Every row gives one point. Each copy is the shape, with its points in the same order, turned, moved and blurred by noise. Say if it was mirrored as well.

Shape (6 x 3):
[[ 23 -12  -1]
 [-33  34 -11]
 [ -6 -15  20]
 [  7  21   7]
 [-22 -15 -38]
 [  0  -1 -19]]
Copy 1, 6 rows:
[[-10 -32  15]
 [ -3  38  -6]
 [-26  -8  28]
 [ 10   0  18]
 [-34  -8 -31]
 [ -9 -12  -7]]
Copy 1 is: only turned
Copy 2 (6 x 3):
[[ 20  -2 -14]
 [-45   9  19]
 [  1 -29  -1]
 [  1   4  19]
 [-33   6 -37]
 [ -9  10 -15]]
Copy 2 is: only turned
Copy 3 (6 x 3):
[[  6 -12 -10]
 [  9  60   1]
 [-30   3  -3]
 [  8  17  16]
 [  3  25 -43]
 [ 11   9 -18]]
Copy 3 is: only turned
Copy 4 (6 x 3):
[[-12   2 -23]
 [ 42   4  27]
 [-11  28   6]
 [ 22  16 -11]
 [ -4 -29  28]
 [  5 -10   1]]
Copy 4 is: mirrored

Shape:
[[-21  20  20  -1   0 -17]
 [ -4  19 -45 -10   0  -9]
 [ -5  33   1  25 -18  20]
 [  0  -2 -28 -37  20  10]
 [ -2  10   2  24 -15   3]
 [  3   7  29  -2 -21 -14]
 [-30  -4 -34 -26   5  -7]
 [ -8  -5 -39 -23  47 -12]
 [-20  10  16  20 -21  16]
 [-11  19  11  17 -13   6]
 [ -6   8  18 -10   5  -5]
 [ -7 -19 -38 -13  19 -12]]
Copy 1 (12 x 6):
[[-16   3  20   4  30  14]
 [-29  12 -11 -14 -24   9]
 [ -9   3  21   1   5 -33]
 [ -1  12   5   2 -34  39]
 [ -2  -5   3   7  14 -22]
 [  4  14   1  24  31   0]
 [-33  -6  -1  11 -23  36]
 [ -9  -2  -5 -26 -31  57]
 [ -7 -13  18  20  13 -25]
 [ -5  -2  19   8  12 -15]
 [  6  10  14  13  15  16]
 [ -8 -11 -22  -6 -23  41]]
Copy 1 is: mirrored
Copy 2, 12 rows:
[[-22  22 -10  10  -5 -13]
 [ -9 -20   2 -38 -19 -15]
 [  7  27 -22 -23  10  15]
 [-13 -48 -12  -4 -27   0]
 [ 13  17  -7 -10  10   1]
 [  8  28  -9  18 -14 -11]
 [-31 -32  21 -12 -17  -6]
 [-26 -60  -8  -8  -6 -25]
 [  1  27  -3   0   9  20]
 [  0  23 -13  -6   6   5]
 [-11   4 -16  19 -10  -6]
 [ -5 -44  14  -5  -9 -19]]
Copy 2 is: mirrored
Copy 3:
[[ -8  11  33   2   3   9]
 [-23   7 -17 -18  27 -20]
 [-21  37  -4  27   9  13]
 [-18 -24 -26 -30   2   4]
 [-11  18   2  31   5  -3]
 [ 17  16  20  14 -11   2]
 [-37 -13  -3 -27  -1 -21]
 [-28 -45 -11 -27  29  -3]
 [-22  25  11  31 -14   6]
 [-15  24  10  24   2   8]
 [  0  -2  15   2  -4  14]
 [-24 -34 -14 -11  14 -25]]
Copy 3 is: only turned

Shape (11 x 8):
[[-23   3  11  12  14  16  -2  11]
 [ 19 -25 -16  19  -9   6  -3 -39]
 [ -4  -9  10  25   0   9 -12   7]
 [ 14 -13  -9  -1   4  18 -26  12]
 [-13  10  14 -32 -12   0   6  14]
 [-13  26  -6 -24 -20   9   4   0]
 [  5 -25  11   3   6   8   4   9]
 [ 40 -19 -13  21  18  -4 -10  12]
 [-22 -17 -60   9  12   4 -10   2]
 [-20 -22  18   9   9 -27 -15 -10]
 [-11  13  14 -17  16  14  -6   4]]
Copy 1, 11 rows:
[[  3  -9   5   1   4   3  -9 -25]
 [ -1  -3  24  -6   1 -47  14  29]
 [ -7  -7  21  15  12  -3  -5  -2]
 [ -8   1   1  14  -3  -6 -26  21]
 [ 18  10 -16  20 -24  13  11  -8]
 [ 29  -9 -23  20 -23  -6   9  -3]
 [-15   8  16  -2  -8   6   0   6]
 [-14   7  10  -9  25   1 -11  41]
 [-27 -12 -36  -8  11 -45 -10  -1]
 [ -8  35  16  10  17 -17  15 -19]
 [ 21   9  -2   2 -12   7 -15 -13]]
Copy 1 is: only turned
Copy 2:
[[ -1   3   1  -6 -26  10 -22   9]
 [ -2  -9 -46  42 -17  -6  12  -5]
 [ -7  16 -10  18 -30   6 -18  -1]
 [  6  22  -8  21  -2  23   2  -6]
 [ -8  17  13 -13   6 -19   4  19]
 [-23  -1  -1 -14  20 -13  -2   7]
 [ 10  11   3  23 -25   0   2  11]
 [ 19  14  -4  40 -22   8   9 -35]
 [ 34 -15 -29  20  19   9 -37  -9]
 [ 18  26 -27   1 -35 -23 -11   9]
 [ -1   8   3 -22 -12   8   4   9]]
Copy 2 is: only turned
